Every row gives one point. The last column is the point's height on a tilted bowl or saddle (a function of degree 2), plus a little noise. Along how many of its main directions does it bend up, bend down or stay straight?

Points:
[[ 0.57  0.21 -0.48]
 [ 0.01  0.16  0.18]
 [-0.28  0.12  0.06]
 [ 0.08 -0.22  0.12]
 [-0.18 -0.27  0.10]
 [ 0.21 -0.62 -0.44]
 [ 0.55 -0.23 -0.40]
 [ 0.06  0.11  0.20]
 [-0.47  0.40 -0.55]
 [-0.44  0.11 -0.17]]
Directions: 0 up, 2 down, 0 straight

Points (17 x 4):
[[-0.13 -0.43 -0.34 -0.47]
 [-0.39  0.62  0.18 -0.25]
 [-0.19  0.79  0.51 -0.47]
 [-0.08 -0.07  0.18 -0.14]
 [-0.58  0.24 -0.45 -0.39]
 [ 0.09 -0.26  0.15 -0.29]
 [ 0.27  0.39 -0.31 -0.36]
 [-0.15  0.32 -0.31 -0.21]
 [ 0.12  0.31  0.19 -0.16]
 [-0.28 -0.01 -0.30 -0.21]
 [-0.21  0.25  0.54 -0.23]
 [-0.34  0.19  0.46 -0.20]
 [-0.04 -0.22 -0.53 -0.45]
 [ 0.09 -0.22  0.08 -0.26]
 [ 0.01  0.13  0.06 -0.13]
 [ 0.32 -0.43  0.31 -0.56]
 [-0.47 -0.11 -0.05 -0.20]]
Directions: 0 up, 3 down, 0 straight

Points, 24 rows:
[[-0.21  0.02 -0.08 -0.53 -0.20]
 [ 0.05 -0.33 -0.41 -0.13 -0.47]
 [ 0.28  0.14  0.39  0.58 -0.08]
 [ 0.11 -0.21 -0.21  0.58 -0.18]
 [ 0.44  0.41 -0.38 -0.29 -0.14]
 [ 0.36 -0.28  0.04  0.43 -0.07]
 [-0.34  0.04 -0.20  0.17 -0.27]
 [ 0.78 -0.01 -0.23  0.32 -0.50]
 [-0.25  0.25 -0.76  0.29 -0.74]
 [ 0.08  0.40 -0.14 -0.25 -0.04]
 [ 0.25  0.15  0.06  0.45 -0.14]
 [-0.07 -0.09 -0.22  0.17 -0.22]
 [ 0.30 -0.32  0.10  0.28 -0.04]
 [-0.29  0.13 -0.11  0.13 -0.20]
 [-0.05  0.55  0.03  0.57 -0.36]
 [-0.20 -0.72  0.22 -0.25 -0.22]
 [-0.29  0.47 -0.18 -0.14 -0.16]
 [ 0.76 -0.73 -0.21 -0.14 -0.81]
 [-0.10 -0.27  0.00  0.38 -0.02]
 [ 0.11  0.21 -0.02  0.17 -0.11]
 [-0.14  0.20 -0.09 -0.15 -0.12]
 [ 0.00  0.16 -0.02  0.11 -0.10]
 [ 0.36  0.42 -0.70 -0.02 -0.41]
 [ 0.38  0.14 -0.34  0.00 -0.29]]
Directions: 1 up, 3 down, 0 straight
